Every row gives one point. The window is the flat piece filled in between its corners: a triangle in 3 columns, a solid with four corners in 4, and so on. A path goes straight from each point to the next, and from the last back to the first. List the points from which the path goes on through the window.
In the rows, 128 means zero.

Window (4 x 4):
[[ 38  74 146 142]
 [115 152  70 122]
 [190 212 156 112]
 [185 134 166 138]]
Path:
(1): [ 77 121 151 184]
(2): [110 174  58 198]
(3): [115 134 109  93]
(4): [116 116 144  70]
(5): [117 161 146 165]
(6): [132 155 168 192]
(7): [153  91 142 110]
(8): [ 82 101 189 107]
(9): [112 100 119 226]
(10): [140 190 114 182]
(11): [154 166 117  86]
(12): [ 93  91 140  58]
Through the window after points: 2, 4, 10, 12

Window (8 x 8):
[[103 154 139 169 152 159  85 135]
 [127 171   7 115 137  50 183 121]
 [187  93 148 111 161 180 111 165]
 [150 135 143 108 170 218 135 241]
 [161 155  99  10 126  51 178 147]
 [ 98 102 134 145 118 158 144 129]
 [147 131 118 117 101 192  95 173]
 [142 114 156 170  79  65 127 131]]
Path:
(1): [112  75 133 118 120  94  70 169]
(2): [108  56 119  98 144 153 100 190]
(3): [151 248 118 135 101 106 165 115]
(4): [168 153 167 124 121 205 142 135]
(5): [112 104  82 123 112 136  87 182]
(6): [132  95 106 113 179 140 102 202]
(7): [149 184 131 139 112 165 161 133]
(8): [217 196 147  99 136 163 166 144]
(9): [142  73 119  82 150 123 113 166]
(10): [123 113 118 130 120  72 124 169]
(11): [168 164 124 130  99 124 164 107]
(12): [133 146 124 153  86 139 151 121]
(13): [128  97 120 109 120 124  96 147]
(14): [132 128  82 112 139 118 126 163]
(15): [147 165 114 136 153 139 156 134]
(16): [182 169 140 138 152 161 201 143]
Through the window after points: 4, 6, 8, 10, 14

Window:
[[137 104 114  88  81 167 139  43 202]
 [ 72  72 135 155 115 161 160  40 158]
 [144 166 159 133 151 154 131 171  71]
 [118 173 179 105 122 137  79 120 209]
 [183 123 151 181 160 132 117 136 102]
 [136 126 136 157 133 148 139 186 149]
 [129 163 141 136 114  80 101 170 119]
 [151 150 184 138 129 109 167 143 140]
 [ 74  34  94 116 191 132 191  36 161]]
Path:
(1): [117 143 149 149 132 144 136  80 184]
(2): [139  83 141  89 116 164 133 108 157]
(3): [117 130 249 104 136 139 101 124 157]
(4): [135 170  63 152 115 111 135 135 157]
(5): [132 190 102 164 144 123 125  95 174]
(6): [143 122 164 119 106 145 122 124 146]
(7): [ 72  87 206  69 126 121 111  78 138]
(8): [132 126 108 146 148 142 154  90 171]
Through the window after points: 3

Window:
[[113 180 174  76  94  33  71 158  28 161 117]
 [132 139 173 152 157 116 148 141  76 101  33]
 [133 107 170 121 145  87  94 167 134 180 134]
 [107 150 127 122   7 143 179 201 143 119 173]
 [ 34 157 214 126 154 168 131 114 121  94 158]
 [ 83 132 148 114  99 126 100 123  60 150 150]
 [105 121 109 153 181  92  69 187 142 136 166]
 [145 157  97  65  80 141 211 107 106  87 123]
 [124 171 177 152 137 118 110  44 165  81 136]
 [171 162 219 143 121 143  48 161 129  71  59]
 [ 50  75 119 108 174  67 110  93  98  68 172]]
Path:
(1): [164 128 167 138 151 101 149 131  93 105 117]
(2): [162 137 172 129 176 121 122 146  34 140 178]
(3): [102 138 164 124 114  96  99 149 130 124  79]
(4): [ 81 158 117  58  48 134 112 144 120 138 109]
(5): [120 131 146 115 128 123 164 137  85 105 144]
(6): [131 123 130 134  91 108 152 172  97 101 173]
(7): [ 47 159 161 102  84 133 112  94 167 118 122]
(8): [ 31 180 132  99  86 141 104 102 116 103  74]
Through the window after points: 2, 6, 8
